Rows are points. Any point is a mix of the corners, with weights that add up to 1. It lies inside the corners' shape when no weight is negative. Is each point inside? If not, which corners have a negative weight?
In the rows, 128 means zero.

Corners:
(1): [ 98 169  82]
(2): [133 161  67]
(3): [154  92 221]
(4): [131 101 130]
Points:
[121 150  76] -> outside (3)
[155  93 198] -> outside (1)
[123 132 110] -> inside
[135 104 147] -> inside
[110 160  72] -> outside (3)
[109 156  72] -> outside (3)
[134 137 122] -> inside
[129 157  76] -> inside

Corners:
(1): [ 95 192 143 156 104 152 161 129 249 139 174]
(2): [159 123 120  98 100 145 216  90 139 104 161]
(3): [190 151 181 104  94 177  90  86 121  95 154]
(4): [ 98 112 137 161 101 100 144 133 147 144 158]
(5): [198 134 178 103 122 141 119 125 139 109 139]
(6): [186 138 118 169 187 119  96 130 140  79  65]
(7): [161 163 114 151 156 120 178 106 190 120 168]
(8): [ 93 126 104 117 166 129 122 143  80 129  61]
(9): [143 163 167 153 110 154 105 116 151 163 121]
(10): [ 48 196 117 201 140 190 136 204 148 160  97]
(11): [155  99  71  78 104 174 122 116 105 200 120]
(12): [171 189 138 147 126 104  89 126  91 111  76]
Points:
[106 146 136 144 147 134 100 147 111 124  78] -> outside (2, 7, 11)
[123 146 125 139 126 151 125 139 132 140 111] -> outside (7)
[126 149 124 145 123 141 136 127 146 134 126] -> outside (5)
[158 149 143 128 107 150 140 111 156 109 145] -> outside (7, 8, 9)
[131 145 119 132 136 139 136 131 128 124 110] -> outside (9)
[163 141 124 127 130 122 127 120 133 131 114] -> outside (3, 10)
[120 154 125 151 144 149 123 147 131 127  99] -> inside

Corners:
(1): [154 127 141 100 171  47 150 178  84 156 207 180 177  92  63  70 171  95
  90 130]
(2): [103 113 118 168 145 164  72  95  68 166 134 171  80  67 107  92 186 122
 134 126]
(3): [175 139 126 121 117 135 159 107 126  87 120 101 106 150 180 187 161 151
 148 164]
(4): [ 84 182 120 150 154 139 131  63 169 144 121 157  76 148  69 164 169 201
 143  66]
(5): [184 181 108 211 154 193 147 161 169  39 108  29  72 104 131 180  92  93
 152 174]
(6): [ 68 115 156 173 146 143  87  64 199 131  95 179 144 123  65 169 118 211
 139 113]
(7): [ 72 148 155 105 162 127 117  89 161 168 118  92 176 135 152 119 100 208
  68 102]
(8): [166 101 102 110 175  85 146  90  91 106  89 144 158  70 150 159 105  74
 138 133]
(9): [179 179 156 149  54 149 123 225 157 157 182  66 110 137 164 159 157  89
 157 117]
(10): [104 116  99  89  61 103  50 198  99 103 106 134 112 166 153 159 178  37
  74 192]
(11): [183 111 161 131  54 150  59 170 133 185 117  85 141 100  71 121 142  86
 113 138]
(12): [ 99 120 164  46  95  86 116 162  79  70 165 136 118  92  89 149 152  98
 176 132]
(13): [120 212 163 135 114  60 128  87  95 160 103 162  76 152 128  79 197 202
 125  46]
(14): [140 148  97 150 138 155 134 109 174  97 178 101 118 149 128 131  69  86
 157 194]
(15): [139 114  96 146  87  58 107 102 155 146  99 161 130 103 131  90 159 164
  97 140]
(16): [160 138 150 143  76 176 130 197 138 129 183 137 101  74 144 119  74  23
 100 179]
(17): [203 124  77 115 122  79 103 197  88  98 169 141  65 133 121 139 165  89
 156 109]
(18): [113 208 175  65  75  96  83 192 196  95 158 176  75 128 124 117 170 153
 111  41]
(19): [ 95 134 158 117 124 161  93 158 170 140  93  96  84  98 156 124  95 158
 133 141]
(20): [114 157  67  81 154 137 189  65 132 130  80 136 163 184 151 126 152 147
 126  78]
(21): [129  96 146 108 176 140 170  74 124  98  62  51 120 101 141 179  94  88
 134  75]
Points:
[111 153 130 121 133 108 115 120 144 121 124 142 107 124 121 129 149 150
 132  96] -> outside (3, 11, 16)
[ 95 130 127  91 129  86  96 108 113 141  96 161 125 123 104 120 170 150
 109  87] -> outside (3, 5, 9, 14, 16)
[132 145 123 122 122 120 120 141 133 117 135 127 110 129 135 138 138 117
 128 128] -> outside (11)
[156 138 117 131 115 115 119 151 128 127 135 143 122 114 130 119 138 101
 123 141] -> outside (4, 7, 12, 21)
[130 134 133 124 121 131 115 134 142 124 129 118 122 115 121 141 131 126
 126 133] -> outside (13)
[145 147 144 117 119 134 128 154 141 117 147 127 119 109 128 122 104 110
 125 140] -> outside (2, 4, 9, 10, 15, 21)
